Each point is reached from the start by the listed moves, each made 0, 1 or 2 times, or once backwards (-1), plus a little noise. Say if it took an odd or an even number of moves. Then give how often each move was made.

Moves:
(1): |  44 | -23 |
(2): | 21 | 41 |
Start: |  -2 | -39 |
Points:
| 82 | 17 | -> odd (1, 2)
|  61 | -21 | -> even (1, 1)
| 24 |  3 | -> odd (0, 1)
| -22 | -87 | -> odd (0, -1)

Moves:
(1): |  10 |  -1 |  11 | -10 |   3 |  -5 |  -8 | -16 |   2 |  20 | -16 | -16 |
(2): |  11 |  27 |  34 |  12 |  12 | -15 |  18 | -38 | -18 | -36 | -10 |  21 |
(3): | -27 |  -5 |  19 | -58 |  31 |  -3 |  42 | -20 | -24 | -25 |  28 | -10 |
(4): | -12 |   5 |  35 |  37 | -15 |  -6 |   4 | -15 |  -1 |   7 |  -6 |  16 |
(5): | -13 |  -1 |   5 | -18 |  27 | -58 |  -4 | -14 |   5 |  12 |  13 |  11 |
(6): |  -3 | -64 |  -7 |  19 |  22 |  20 |   1 |   9 |   6 |  -7 |  49 | -10 |
(7): |  11 |  15 |  -2 |  -6 |   3 |  16 |  30 |   6 |   1 |  -3 | -22 | -14 |
(8): |  29 |  16 |  -9 | -30 |  -1 | -20 | -25 |  40 |   2 |   1 |   6 |   7 |
(9): | -11 |  13 |  18 |   8 |   4 |  -6 |  -5 |  -6 |  12 | -16 |   8 |   5 |
Start: |  16 |  11 | -24 |  12 |   3 |  -8 |  -6 | -14 |   2 |  16 |   7 |   5 |
Points:
|   28 |   22 |  -13 | -175 |  109 |   -6 |   73 |   51 |  -13 |  -89 |  105 |  -40 | -> even (0, 0, 2, -1, 0, 1, 2, 2, 2)
|   36 |  -33 |  -31 |   62 |   62 |  104 |   77 |    9 |   14 | -112 |   72 |  -27 | -> even (-1, 1, 0, -1, -1, 2, 2, 0, 2)
|   0 | -85 |  -4 | -18 | 111 |  15 |  47 | -46 | -18 | -81 | 134 | -17 | -> even (0, 1, 1, -1, 0, 2, 0, 0, 1)
|   57 |  -68 |   93 |  117 |   64 | -160 |  -70 | -103 |    4 |   51 |   57 |   74 | -> even (2, 2, -1, 2, 2, 2, -1, 1, -1)
|   6 |  28 | -34 | -93 |  84 | -49 |  83 | -41 | -46 | -47 |  28 |  13 | -> odd (-1, 1, 1, -1, 1, 0, 1, 0, -1)

Moves:
(1): |  27 |  -7 | -20 |  24 |  -5 | -29 | -22 |   5 |  18 |  45 | -12 |   7 |   4 | -19 |  28 |  29 |  30 |   3 |  25 | -25 |
(2): | -26 |  23 | -25 | -36 |  18 |  25 |   5 |  13 |   1 |  18 |  -7 |  -4 |  -5 |   1 |   1 |  -7 |  26 | -28 |   8 |   8 |
(3): |  -7 | -27 |   6 |  18 | -52 |  11 | -15 |  16 | -33 | -26 |   0 |  -7 |   5 | -17 |  16 |  10 | -15 |  -5 |  19 |  -9 |
(4): | -22 |  -7 |   9 |  11 |  19 |  -9 |   4 | -13 |   2 |  26 |  -5 |  15 |  10 |  -2 | -13 |  -4 |  -2 |   9 |  26 | -21 |
(5): |   1 | -17 |  -3 | -28 | -23 |   9 | -20 | -11 |  -5 |  13 |  -1 | -28 | -14 |   1 | -31 | -43 | -21 | -20 |   4 |  -3 |
(6): |  15 |  -9 |  16 | -15 | -18 |  -9 | -22 | -14 | -16 |  -5 | -30 |  -4 |  35 |  -3 |   8 | -11 |  22 | -12 |  19 |   3 |
(7): |  -8 |   4 |   2 |   1 |  23 |   6 |  39 | -18 |  -3 |  -7 |  31 | -19 | -28 | -25 |  -1 | -19 |   3 | -26 |  -9 |  22 |
(8): |  12 |  -8 |  -3 | -12 |  -4 |  -1 |  18 | -16 |  13 | -22 |   8 |  -2 |  -3 |  25 |  -8 |  -3 | -20 | -18 |  21 |  -5 |
(9): |  15 | -24 |  12 |  17 |  -7 |  12 |  24 | -11 |  -6 |  -4 | -40 |  -7 |   1 | -19 |  -2 |  19 | -29 |  18 |  13 |  27 |
(10): |   8 |  32 | -10 |  20 | -14 | -25 | -10 | -43 |  -2 |  -4 | -13 | -25 |  -5 |   3 |   9 | -10 |   6 |  16 |   6 | -12 |
(11): |  -8 |  17 |  -9 | -19 | -26 |   5 |  -1 |   5 |  33 |   7 |   0 |  26 |   1 | -19 | -28 | -40 |  19 |   3 |   1 |  12 |
(12): | -16 |  -8 |  -8 |  -8 |  10 | -17 |   9 | -13 |  -1 |  -9 |   5 |   2 |  21 |   6 |  27 |   0 |  -1 |   9 | -16 |   4 |
(13): |  -3 |   0 |   9 |  -4 |  15 |  17 | -13 | -20 |  48 | -28 | -15 |   5 |  14 | -19 |  11 |  22 |  14 |   0 | -14 | -28 |
(14): |  17 |  -6 |  -5 |  14 | -10 |  -9 | -38 |  17 |  23 |  50 | -13 |  35 |   3 |   2 |  19 | -19 |  -8 | -19 |   9 |   5 |
(15): |  15 | -19 | -10 |  30 |  -4 |  21 |  31 |   1 | -32 | -29 |   8 |   0 |  27 |   1 |  -9 |   3 |  10 | -10 |  -4 |  -5 |
(16): |   6 |  -1 |  -4 | -38 | -12 |  41 |  29 | -14 | -19 |  -1 |  19 |  -8 |   4 |  -4 |   5 | -30 |   0 |  11 |   8 | -22 |
(17): | -29 |  44 | -30 | -22 |  19 |  28 |   0 | -18 |  18 |  35 |   6 | -13 |  34 |  -5 |   5 |  -7 | -18 | -12 |  -8 |  21 |
(18): | -32 |  22 |   0 |   3 | -19 |   9 |  22 |  10 |  27 |  20 |  13 | -20 |   8 |  -5 |  -2 |  25 |   4 | -14 | -41 |  -8 |
(19): |  -9 |  -8 |  16 |  -4 |  -3 |  14 |   3 | -26 |  -5 |  -1 |  19 |   2 | -10 |  32 | -11 |  -1 |  27 |  -1 |  29 |  25 |
(20): |   7 |  -3 |  -8 |  25 |   9 | -10 | -18 |  27 |  27 |  -8 | -16 | -45 |  19 | -13 |  28 |  14 |  12 |   8 |   2 |  -3 |
Start: |  16 |  16 | -17 |  20 |  21 | -15 |  15 |  18 |  13 |   7 |   9 |  21 |   1 | -13 |  -9 | -10 | -10 |  16 |   9 |  -5 |
Points:
| -116 |  211 |  -55 | -212 |  -77 |  105 |   30 |  -97 |  157 |    3 |   54 |  -28 |    3 |   14 | -162 | -165 |   89 | -225 |  -25 |   78 | -> even (-1, 2, 0, -1, 1, 2, 1, 2, -1, 1, 2, -1, 1, 0, 0, -1, 1, 2, 1, -1)
|    9 |   -5 |  -65 |  -87 |   11 |  -72 |    7 |   32 |  185 |  147 | -134 |  -98 |  104 |  -51 |  108 |  -28 |   44 |  -62 |   41 |  -79 | -> even (1, 2, -1, 1, 1, 2, 0, 2, 1, 0, 0, 2, 0, 1, -1, 1, -1, 2, -1, 2)
|   21 |  -16 |  -62 |  110 |    6 |   27 |   66 |   32 | -103 |   74 | -127 | -176 |   32 | -112 |  -64 |  -19 |  -25 |  -86 |   27 |   43 | -> even (0, 2, 0, 1, 2, 1, 1, -1, 2, 1, -1, -1, -1, 0, 2, -1, 0, 1, -1, 1)
|  -41 |   35 |  -11 |  -16 |   54 |  -26 |  -31 | -113 |   59 | -121 | -109 |  -42 |  151 |  -14 |   68 |   31 |  -59 |  -69 |   30 |  -65 | -> even (-1, 1, 1, 1, 0, 2, 0, 2, 0, 1, -1, 1, 2, 0, 0, -1, 1, 0, -1, 0)
|   26 |  -25 | -129 |   -4 |   32 |  -13 |  -41 |    5 |  172 |   38 |    6 |  -72 |  133 |   80 |   36 |  -27 |   86 | -100 |   11 |  -90 | -> odd (1, 1, -1, 0, 2, 0, -1, 2, -1, 0, 0, 2, 1, 1, 2, 0, 0, 1, 1, 2)
|   -7 |  -63 |  -19 |   63 | -109 |  -36 |   -9 |   68 |    4 |  128 |   56 |   89 |    4 |  -34 |  -42 |  -68 | -221 | -136 |   38 |   23 | -> odd (0, -1, 2, 1, 1, 0, 1, 2, 0, -1, 0, 0, -1, 2, 0, -1, 1, 1, -1, -1)
